Each row is a point. To make a cloud, some directions were put in groups of two or more. Within a group, all points are equally far from the middle, so they leave a hole (a ring in 2 directions, a hollow ball in 3). The other directions are filled evenly. Then the cloud was stretched, turned, moved and blurred a little. How many holes are there, and how many directions does each take, smallest first?

Cloud, 19 rows:
[[ -2.4 -19.3  21.2]
 [ 26.5  26.5 -14.6]
 [ -7.4  31.1 -15.4]
 [  5.6  16.9 -29.7]
 [ 14.9  -1.9  27.7]
 [-38.0 -10.6   3.2]
 [ -5.7  35.4   5.2]
 [ 20.9  -6.6 -25.2]
 [-18.7 -19.2  -9.8]
 [ 29.1  26.5 -10.8]
 [ 38.4  16.9  -2.6]
 [  2.1  15.5 -30.4]
 [ 23.6  18.1 -26.0]
 [ 14.6  32.5   6.9]
 [ 32.0  22.4   5.7]
 [ 10.8 -15.6 -21.4]
 [-20.2  -7.0  31.3]
 [-19.2 -11.3  29.4]
 [ 20.4 -17.5   9.5]]
Holes: 1 (3)

Cloud:
[[  9.0  17.3  23.5  -7.3]
 [ 28.6  10.3  -5.1 -18.3]
 [ -4.9  26.6  20.5  12.0]
 [-11.7 -10.1  28.7 -16.6]
 [ 12.9  11.5  22.9 -13.4]
 [-15.3   9.2  52.3 -31.2]
 [-12.4  -3.8  34.6  27.3]
 [-28.1  15.0  -8.4  10.6]
 [ 10.3  -8.5  22.8 -16.2]
 [-13.4  11.5  -7.0   5.3]
 [-11.4 -22.9  16.1  -4.0]
 [-10.9  14.8  39.1  17.7]
 [-22.4 -11.3  16.8  26.4]
 [-35.1   3.1  25.0  22.4]
 [ 22.1 -21.5  44.0  -9.1]
 [ 20.3   1.6   3.8 -18.9]
 [ -8.9 -29.0  -1.0   4.5]
 [ -3.3  11.3   1.2  38.9]
 [-11.2  39.8  28.2  11.7]
 [-20.0  25.1  32.4  -7.0]
 [ -0.7 -28.8  14.9  -1.6]
 [  7.0  -7.3 -17.5  31.1]
 [ -6.4  12.8  22.8  39.2]
 [ 10.1   8.6   6.8  16.0]
 [  4.8 -10.6  20.5 -22.3]
 [-42.6  -9.3  25.3  13.4]
 [-15.5  55.7  35.0   1.6]
 [  6.2  31.2  32.6  16.6]
 [ 18.3 -21.9   5.9 -19.4]
 [ 11.5  -5.9  23.2   1.0]
 [ 24.6   1.5 -23.3  28.8]]
Holes: 0

Cloud:
[[  2.6  -7.7 -29.1   9.3 -13.8 -36.8]
 [ -2.2  30.1  37.6  24.9   3.4 -21.2]
 [  6.8 -12.3 -22.1  41.9 -25.7 -19.5]
 [-17.4  10.3 -25.2   0.8   9.5  23.9]
 [ -9.6   7.7 -18.8  21.7   3.5 -41.1]
 [-25.1 -22.8   9.1   6.3  -4.6 -25.4]
 [ -5.4   5.5  20.3  -2.0  26.6  21.5]
 [ 10.1   2.0 -21.4  11.9   1.7 -38.0]
 [ -7.5  12.5 -22.3  41.7  13.2 -13.7]
 [-24.9 -15.0  22.9   3.7 -11.3 -18.3]
 [ 24.1 -18.5   1.0   2.4  14.0 -22.8]
 [ 16.8 -11.2 -22.9   7.2  28.0 -19.4]
 [ 28.5   3.2 -18.9  15.0  19.9  12.4]
 [ 17.0  -7.7  17.9  33.6  25.0 -18.4]
 [ 17.1 -11.8  25.5  31.1 -18.7 -34.3]
 [ -7.4  -6.1 -30.9  22.7 -25.3  -8.7]
 [  5.5 -35.7 -18.4  42.2  -7.1  -4.5]
 [-12.2  10.4 -34.2  18.6  12.6   6.3]
 [ 19.1   0.0  19.5  46.4  15.1   1.6]
 [-24.9  11.9  -2.4 -21.7  -3.0 -14.1]
 [  9.1  -9.1  11.0  42.4  13.5 -40.6]
 [  4.8 -24.6  -7.3  40.6 -22.1 -37.8]
 [ 22.1 -21.1  13.1   8.1   7.8 -24.9]
 [ 22.5  17.7  -3.9   8.9  15.5  17.1]
 [ 14.1  -2.9  20.0  -4.8  20.1  -8.1]
 [  6.1  22.1  32.6  32.8   4.2 -28.5]
 [-10.5  -9.2  -3.3  36.2  -6.1 -49.7]
 [-19.0  -2.8 -23.1 -11.8   7.6 -23.0]
 [  4.3   0.8   4.6  42.3   3.8 -47.5]
 [ -2.3  32.1  32.3  13.8  -4.5 -23.4]
 [ 23.7 -17.3 -39.6  15.0 -16.2  -2.3]
 [ 11.4 -14.6  -9.6  40.3 -27.4 -35.5]
 [  7.2  -5.6 -22.6  18.4 -19.3 -38.6]
 [ 26.0  10.0 -15.1  14.5  20.0   9.1]
 [ 12.6 -24.6  -1.6  26.1  22.7 -33.6]
 [ -2.5   8.5 -35.7  22.6  20.0  -5.6]
 [ 24.5  12.6 -16.3  17.6  18.7   4.4]
 [-32.4  19.5  11.5  32.1  12.2  -2.6]
 [ 21.6  -6.9   6.7  -7.4  10.2 -16.3]
 [ -2.9  21.0  34.8  35.0   5.2  12.2]
 [ -1.5  10.8 -27.0  21.6  17.6 -25.8]
 [  7.4 -21.1 -31.7  19.7  33.5   2.5]
 [-13.4   9.2 -16.3  46.9  13.5 -13.5]
 [-20.0  11.8   7.7   9.5 -34.5   0.9]
 [-23.7   1.4  38.3   6.3   4.3 -18.3]
 [-17.7  11.5  -0.4 -13.1  26.6  19.0]]
Holes: 3 (2, 2, 2)

Cloud:
[[ 31.7   9.8  23.7   2.4  -0.2  -9.1  38.7  -1.7]
 [ 15.9  22.6 -14.4  37.3  11.3 -10.1  16.9  -5.3]
 [-18.9   2.6   5.0 -22.0  -1.9  -6.4  -7.8  32.1]
 [  9.1 -12.9  -3.2 -45.6   3.0  38.6 -10.8  -6.1]
 [-16.2  13.7  -3.6  -9.5 -26.1 -24.9   8.2  25.5]
 [ 21.4   3.1  24.7 -26.7  -3.1  30.9 -14.1   5.0]
 [  2.6 -17.1  25.9 -28.5   2.9  -5.4 -33.9 -28.4]
 [-29.8  24.8  13.7   5.9  -0.5   0.7 -10.0 -36.0]
 [ 14.5  45.9 -14.0 -16.3   5.6 -13.6  38.5   4.0]
 [-40.0  28.1  14.5  -6.2  11.0  -9.5  14.5  -0.4]
 [  6.2 -32.5  17.8 -29.8  28.4  17.7  19.8  -2.5]
 [ 14.0  17.3  32.8 -47.4   1.1 -19.8  -2.0  -9.1]
 [-32.4   4.5  -7.5 -29.7  13.7  26.7   0.1  -8.3]
 [ -2.6  -4.5 -10.9 -12.0  10.6  -3.5  37.2  35.1]
 [ 12.4  21.9  12.5 -34.7 -31.8 -29.5  -3.0 -16.0]
 [ 16.0  34.3  12.5  -3.2 -15.2   8.3 -32.1  -6.5]
 [-31.8  -3.3  19.0 -12.1 -24.2 -11.3  -9.2 -14.3]
 [ -6.9  -4.2  35.2   5.2  10.1 -19.1 -16.7 -25.1]
 [-25.8   5.1 -14.8  17.5  22.7  25.3  15.4   2.4]
 [ 26.2   3.6  28.4   3.8   2.8  -9.7  -9.5 -46.3]
 [ 10.4  36.7  -6.3  23.3 -11.4  13.9   7.5  13.1]
 [-17.3 -47.7  -0.3 -13.3 -16.1  -2.0   8.2  -7.9]
 [ -7.1  -0.1 -20.0 -29.5   7.0 -13.0  44.7   1.8]
 [ -2.9  31.8   5.6 -11.4 -26.8  30.5 -12.7  -4.7]
 [ -2.8 -22.4   6.4  27.6  17.0  -5.4  13.6 -50.0]
 [ 39.6  -1.6   2.2   5.3   0.1  -6.3 -18.6 -34.7]
 [ 11.0  -9.7 -20.5  -1.0  30.0  -4.5 -30.0 -13.8]
 [  6.5  20.1  24.9  -2.8  30.5 -14.1  32.0 -26.4]
 [ 33.8   1.4   3.8 -13.3 -16.0  -9.7 -29.8 -23.4]
 [ 33.0  43.1   8.6 -12.5  29.9 -14.3   9.2 -14.1]
 [ -5.1  16.1   9.9 -27.0  41.4   1.7  13.4  20.8]
 [ 10.3  -9.7 -12.0  15.3  10.9 -26.6  29.7  17.0]
 [  4.7 -32.6   9.0   9.8 -14.4 -24.6  32.3 -12.0]
 [-17.4  -2.4 -20.6 -53.0  13.4  -3.3  -9.0  -8.4]
 [  8.5 -14.4 -12.5 -11.8  53.9   2.9  -3.5  -5.9]
 [-30.6  39.8  14.6 -28.0   5.1  -6.1  20.1   3.8]
 [  6.2 -36.4  -5.9 -32.6  16.0  29.3  -5.9   0.6]
 [ 12.8  12.7  38.9 -12.2  13.0 -12.3  16.4 -34.4]
 [ -7.9  13.1  24.5  13.9 -10.1  34.4  -0.8  -7.8]
 [ -1.8   8.3 -15.7  14.9  12.6   8.0   0.1  31.4]
 [  8.9 -32.9 -11.7   0.3  -2.3  26.9 -21.4 -29.0]
 [ 29.3  -7.1  -0.4  12.3  21.1 -22.3  32.2 -18.2]
 [ 19.2  37.6  10.3  -2.7  12.8  26.2  25.1 -12.4]
 [ 12.3  60.9   7.3 -16.0   0.8  -0.7  15.5  22.0]
 [ -4.1 -37.3   0.0 -36.2 -14.4   5.4 -21.1 -22.7]
 [-18.1  10.2   7.0 -10.1  41.5   5.6 -11.9 -34.1]
 [ -2.2 -11.7  17.4  -8.7  46.5  23.3  -2.3  -7.7]
 [ 25.5  34.9  19.6 -28.1 -29.3 -17.8   5.2  -8.0]
 [ 42.5   0.3 -16.1 -26.1  21.7   5.9 -14.8 -13.6]
 [ 12.4 -13.4  -2.7 -40.0  36.5 -18.6   5.2 -32.9]
 [ 31.3  15.9  10.5 -21.5 -26.2 -18.6  -2.3   7.3]
 [ 18.1   4.4  30.7 -11.4  43.2  -7.6   1.9  -4.5]
 [ 12.7  15.4   6.2   6.1 -27.0  17.7  35.1 -20.2]
 [ 16.0  11.7  18.9  25.8  15.4 -30.2   1.5 -27.4]
 [  2.3  49.5  -9.0 -26.5 -18.8  20.8   5.1  10.8]
 [ -3.0  14.4 -29.5   0.3  12.2 -13.4  20.6  26.2]
 [ 11.1  28.8  -5.4 -51.8  26.6  -2.3   5.9 -36.3]
 [ 10.8   4.1  24.7  19.1 -34.1  -0.3  21.5 -20.0]
 [ -8.3  -7.5   0.4 -10.8  41.8  10.1  12.9 -44.4]
 [ 23.8  29.2   9.8 -17.4   5.7  21.0  37.3  -1.1]
 [ -9.0  39.7  12.6   2.0   9.0   8.0  36.7 -24.4]
 [  9.7  -0.5  15.6 -25.5 -33.8   0.0  -4.7 -45.8]
 [-33.6 -19.5   7.3 -13.0   0.9 -12.6  35.0  -8.7]
 [ -0.1  32.0 -11.2 -16.4 -15.6  11.1  44.5 -10.0]
 [ 17.2 -23.1 -11.8  -8.5 -29.0  10.0   6.2   6.5]
 [-26.1  -1.4  12.4 -39.9  -1.3 -19.5  -3.6   2.3]
 [ -0.5  30.3  -5.1 -39.8  42.8   8.9  10.2  -9.3]
 [ 10.6 -21.9  16.7 -10.6 -17.8  11.4   3.1 -53.1]
 [ -3.2  35.9 -17.5 -10.0  33.4  11.2  29.8  -3.9]
 [-28.0  20.5   2.9 -17.1  15.4   5.3 -26.1   3.5]
 [  2.4  -7.4 -12.1 -21.2   0.9 -20.6  -9.9  23.8]
 [  9.7  15.1 -14.7 -36.4  16.9 -33.8  -6.4 -35.5]
 [ -8.8   9.1 -24.7  -7.6  11.3 -30.5  32.3 -20.9]
 [ -2.3  -3.9 -11.1  44.9  -0.7  -2.9  17.0  12.3]
 [  7.1  -6.8  -8.4  21.2  13.0 -11.2  -6.7  22.4]
 [-18.1 -21.2  -5.6  24.1 -32.1  -8.5  17.7  -6.5]
 [ -8.7  16.9  21.5   0.4 -26.0  10.2  31.6 -30.4]
 [ -4.3  -8.2  21.3  40.7 -11.0 -20.8   7.9 -10.3]]
Holes: 1 (8)
